Every row gives one point. The ring and each string are closed loops that go straight from each point to the next, and from the last back to the first. Before rounding, they use only three directions, however many columns there are. Count how often each string passes through the ring. Passing back the other way cancels.

Ring (9 x 3)
[[ 1.24  0.46  1.60]
 [ 0.41  1.52  1.76]
 [-1.20  2.19  0.95]
 [-2.18  1.82 -0.22]
 [-2.63  0.70 -1.16]
 [-2.36 -0.89 -1.33]
 [-1.36 -2.07 -0.76]
 [ 0.03 -2.23  0.03]
 [ 1.17 -1.31  0.82]]
String (9 x 3)
[[-1.12  2.59 -1.16]
 [-0.84  1.27 -0.46]
 [-1.50  0.55  1.35]
 [-1.85  1.53  2.75]
 [-0.85  3.27  2.53]
 [-0.14  2.90  0.87]
 [-1.02  3.13  2.07]
 [-1.81  2.64  1.86]
 [-2.06  3.43  0.38]]
Times through: 1

Ring (8 x 6)
[[ 3.44  2.11  1.76  1.79  0.13 -1.26]
 [ 1.95  3.64  0.50  2.10  1.25  0.08]
 [-0.48  3.07 -0.45  0.74  2.04  1.03]
 [-2.15  1.05 -0.26 -1.06  1.93  0.90]
 [-1.76 -1.25  0.08 -2.63  1.23  0.14]
 [-0.20 -2.08  0.20 -2.94  0.65 -0.45]
 [ 2.46 -1.52  0.89 -1.66 -0.11 -1.33]
 [ 3.58  0.39  1.77  0.47 -0.27 -1.65]]
String (13 x 6)
[[-1.58  2.89  2.04  1.61  1.40 -0.07]
 [-0.44  1.38  1.73  0.48  0.91 -0.49]
 [ 0.15  1.72 -0.38 -0.16  1.58  0.57]
 [ 0.40  1.07  0.14 -0.38  1.20  0.10]
 [-0.50  1.67 -2.81 -1.51  2.56  2.00]
 [-3.76  1.18 -1.58 -1.90  2.80  2.00]
 [-4.09  0.63  0.36 -1.46  2.09  0.93]
 [-4.13  0.66  1.28 -0.99  1.79  0.47]
 [-2.19  0.85  2.11 -0.08  1.08 -0.39]
 [-0.09  1.20 -0.11 -0.49  1.42  0.37]
 [ 0.28  2.01 -1.79 -0.60  2.10  1.34]
 [-0.80  3.77 -1.95  0.51  2.78  2.05]
 [-1.05  4.58 -1.22  1.45  2.76  1.89]]
Times through: 2

Ring (8 x 9)
[[ 4.71  1.20  0.94  0.45 -1.65 -0.50  1.13 -0.15  1.08]
 [ 3.38  2.21  0.80 -0.22 -0.77 -0.62  1.03 -1.54  0.80]
 [ 0.08  2.03  0.40 -1.25  0.48  0.15  0.54 -1.91  0.41]
 [-2.67  0.86  0.07 -1.89  1.17  1.18  0.06 -1.06  0.20]
 [-4.05 -0.68 -0.26 -1.95  1.21  2.02 -0.31  0.43  0.14]
 [-2.39 -2.20 -0.48 -0.94  0.05  2.13 -0.31  2.37  0.36]
 [ 0.13 -2.06 -0.20 -0.15 -0.90  1.54  0.06  2.65  0.65]
 [ 3.60 -0.59  0.56  0.55 -1.80  0.35  0.76  1.63  1.05]]
String (8 x 9)
[[-1.24 -1.59 -2.83  0.10  0.00  0.77 -0.72  1.37 -0.53]
 [ 0.59 -0.56  0.46 -0.52 -0.61  1.06  0.40  1.13  0.77]
 [ 2.90 -0.19  1.87 -0.21 -1.49  0.83  1.04  1.34  1.45]
 [ 5.56  1.75  2.67  0.08 -1.92 -0.32  1.70 -0.32  1.75]
 [ 3.70  3.31  3.05 -1.06 -0.69 -0.34  1.72 -2.30  1.57]
 [-0.69  1.78  2.24 -2.07  0.56  1.08  0.90 -1.38  1.08]
 [-5.99  0.50  1.14 -3.36  2.26  2.53 -0.07 -0.93  0.39]
 [-5.14 -1.75 -1.75 -1.63  1.37  2.19 -0.90  1.19 -0.40]]
Times through: 1

Ring (6 x 14)
[[ 1.59  0.63 -0.83 -1.60  2.03  1.47 -0.68 -1.98  0.35 -0.07 -0.42  2.14
   0.05  2.07]
 [-2.83  0.72  0.26  1.29  0.81  0.94 -0.96 -0.62 -0.01  2.73  1.47  2.14
   1.44  2.00]
 [-4.46 -0.08  0.33  2.93 -0.45  0.42 -0.48  0.57 -0.71  3.60  2.21  0.95
   0.90  1.98]
 [-2.59 -1.95 -0.80  1.70 -1.05  0.44  0.14  0.12 -1.23  1.07  1.21 -0.94
  -1.63  1.19]
 [ 0.97 -2.06 -1.66 -1.09  0.16  1.05  0.09 -1.48 -0.75 -1.55 -0.42 -0.70
  -2.66  0.94]
 [ 2.74 -0.89 -1.67 -2.21  1.37  1.39 -0.11 -2.07 -0.17 -1.77 -1.04  0.52
  -1.94  1.52]]
String (18 x 14)
[[-4.44  0.45  0.36  5.21 -1.33 -0.40  0.77  2.99 -1.53  5.68  2.76  0.11
   0.78  3.65]
 [-2.78 -0.35 -0.26  3.14 -0.82  0.09  0.49  1.48 -1.24  3.33  1.75 -0.10
  -0.27  2.72]
 [-1.94 -1.57 -0.73 -0.06  0.07  1.08 -0.74 -1.55 -0.43 -0.05  0.68  0.27
  -1.03  0.53]
 [-2.41 -2.75 -1.01 -0.17 -0.56  1.05 -0.70 -1.77 -0.72 -0.92  0.66 -0.70
  -2.01 -0.26]
 [-1.13 -3.71 -1.70 -0.52 -1.03  0.91 -0.06 -1.56 -1.19 -2.04  0.12 -1.96
  -3.56 -0.34]
 [ 1.67 -1.86 -1.86  0.07 -0.36  0.54  1.06  0.04 -1.33 -0.63 -0.35 -1.46
  -3.13  2.07]
 [ 3.03 -1.05 -1.91 -0.58  0.40  0.71  1.05 -0.19 -1.02 -0.71 -0.79 -0.74
  -2.74  2.61]
 [ 3.94 -1.50 -2.19 -2.79  1.23  1.39  0.25 -2.17 -0.39 -2.80 -1.57 -0.22
  -3.01  1.41]
 [ 2.87 -1.46 -1.83 -3.45  1.66  1.78 -0.64 -3.30  0.14 -3.12 -1.41  0.61
  -2.25  0.55]
 [ 0.08 -1.09 -1.03 -1.53  1.02  1.44 -0.85 -2.36 -0.01 -1.06 -0.16  0.89
  -1.07  0.70]
 [ 0.22 -0.23 -0.83 -0.50  1.00  1.13 -0.40 -1.27 -0.18  0.32  0.12  1.10
  -0.52  1.79]
 [ 2.17  1.95 -0.63 -0.05  1.99  0.95  0.16 -0.17  0.02  1.97 -0.11  2.34
   0.70  3.88]
 [ 0.68  1.65 -0.25 -0.99  2.38  1.47 -1.01 -1.75  0.64  1.25  0.08  3.16
   1.39  2.50]
 [-1.76  0.43  0.00 -0.94  1.75  1.63 -1.75 -2.58  0.66  0.72  0.65  2.79
   1.27  0.93]
 [-2.62 -0.45 -0.12 -0.27  0.90  1.38 -1.49 -2.12  0.21  0.69  0.95  1.80
   0.55  0.59]
 [-2.21 -0.32 -0.25  0.68  0.46  0.97 -0.76 -0.95 -0.25  1.45  1.05  1.21
   0.22  1.43]
 [-5.60 -0.65  0.52  1.85 -0.17  0.92 -1.50 -1.00 -0.20  2.53  2.23  1.44
   1.17  0.54]
 [-7.07  0.20  1.02  5.26 -1.36 -0.11 -0.33  2.02 -1.11  5.88  3.49  0.81
   1.79  2.42]]
Times through: 0

Ring (8 x 14)
[[-0.97  2.51  0.11  1.59  0.98  1.17 -1.22  0.24  0.16  0.52 -0.95 -0.40
  -1.12 -1.48]
 [-1.02  1.32 -1.66  1.42  2.16  2.23 -0.86  1.73 -0.26  0.50 -0.64 -0.37
  -0.22 -1.77]
 [-1.03 -0.52 -2.41  1.47  2.37  3.53 -1.20  2.00 -0.25 -0.50 -1.56 -0.21
   0.69 -0.90]
 [-0.80 -1.69 -1.99  1.54  1.73  4.32 -1.91  1.18  0.10 -1.37 -2.87  0.12
   1.15  0.33]
 [-0.17 -1.65 -0.90  1.39  0.75  4.46 -2.61 -0.15  0.57 -1.29 -3.84  0.71
   1.16  1.28]
 [ 0.46 -0.42  0.49  1.18 -0.22  3.79 -3.01 -1.46  0.98 -0.47 -4.07  1.17
   0.62  1.53]
 [ 0.21  1.41  1.55  1.32 -0.63  2.29 -2.71 -1.95  1.02  0.10 -3.27  0.80
  -0.50  0.77]
 [-0.41  2.31  1.48  1.55 -0.27  1.37 -2.12 -1.42  0.74  0.20 -2.28  0.16
  -1.13 -0.20]]
String (24 x 14)
[[-0.42  1.49 -0.27  1.33  0.97  2.22 -1.64  0.15  0.29  0.49 -1.70  0.18
  -0.36 -0.74]
 [ 0.38  1.60 -0.78  0.81  1.27  2.72 -1.68  0.40  0.29  1.63 -1.56  0.86
   0.13 -0.82]
 [-0.96  1.17 -0.65  1.58  1.30  2.17 -1.39  0.64  0.10 -0.09 -1.49 -0.28
  -0.39 -0.98]
 [-1.89  1.37 -1.51  1.91  2.20  1.65 -0.58  1.90 -0.40 -0.40 -0.38 -1.14
  -0.71 -2.08]
 [-1.78  1.03 -2.69  1.67  3.06  2.17 -0.23  2.97 -0.71  0.07  0.14 -1.04
  -0.20 -2.54]
 [ 0.06  0.88 -2.76  0.70  2.78  3.36 -0.94  2.35 -0.32  1.80 -0.61  0.58
   0.77 -1.72]
 [ 0.24  0.62 -1.60  0.83  1.75  3.41 -1.62  1.03  0.13  1.19 -1.70  0.81
   0.66 -0.69]
 [-0.10 -0.24 -2.45  0.95  2.30  3.92 -1.44  1.78 -0.10  0.64 -1.67  0.58
   1.05 -0.74]
 [-1.45 -2.20 -3.02  1.75  2.57  4.45 -1.40  2.32 -0.30 -1.86 -2.31 -0.43
   1.31 -0.23]
 [-2.16 -2.62 -1.94  2.36  1.71  4.08 -1.76  1.36 -0.05 -3.44 -3.14 -0.98
   0.84  0.49]
 [-1.14 -1.13 -0.99  1.84  1.10  3.57 -2.02  0.44  0.27 -1.80 -3.00 -0.20
   0.51  0.43]
 [-1.27 -2.89 -1.30  2.03  0.98  4.65 -2.48  0.32  0.38 -3.10 -4.14 -0.15
   1.21  1.48]
 [-0.61 -3.35 -0.94  1.78  0.48  5.26 -3.06 -0.41  0.70 -2.97 -4.99  0.49
   1.62  2.33]
 [-0.67 -1.42 -0.14  1.77  0.27  3.87 -2.68 -0.68  0.68 -2.00 -4.00  0.27
   0.63  1.39]
 [-0.08  0.13 -0.30  1.28  0.63  3.27 -2.26 -0.31  0.54 -0.18 -2.88  0.62
   0.35  0.39]
 [ 1.08  0.36 -0.07  0.68  0.30  3.78 -2.71 -0.91  0.83  1.02 -3.30  1.63
   0.77  0.85]
 [ 1.21  0.23  1.51  0.90 -1.03  3.63 -3.51 -2.59  1.38  0.23 -4.56  1.80
   0.47  2.04]
 [ 0.49  0.75  2.19  1.35 -1.34  2.74 -3.35 -2.88  1.37 -0.44 -4.35  1.13
  -0.27  1.79]
 [ 1.24  1.75  1.05  0.66 -0.33  2.78 -2.75 -1.72  1.03  1.63 -3.04  1.65
   0.01  0.62]
 [ 0.08  1.26  0.48  1.22  0.22  2.51 -2.25 -0.86  0.67  0.42 -2.59  0.67
  -0.22  0.13]
 [-0.99  1.39  1.31  1.92 -0.24  1.64 -2.16 -1.28  0.69 -0.97 -2.68 -0.26
  -1.01  0.13]
 [-1.87  2.64  2.68  2.50 -0.93  0.06 -1.98 -2.02  0.77 -1.60 -2.32 -1.12
  -2.29 -0.28]
 [-1.65  3.00  1.95  2.22 -0.29  0.11 -1.60 -1.26  0.53 -0.74 -1.60 -0.99
  -2.13 -0.93]
 [-1.78  1.63  0.74  2.21  0.41  1.12 -1.52 -0.35  0.31 -1.27 -1.79 -1.00
  -1.34 -0.76]]
Times through: 0
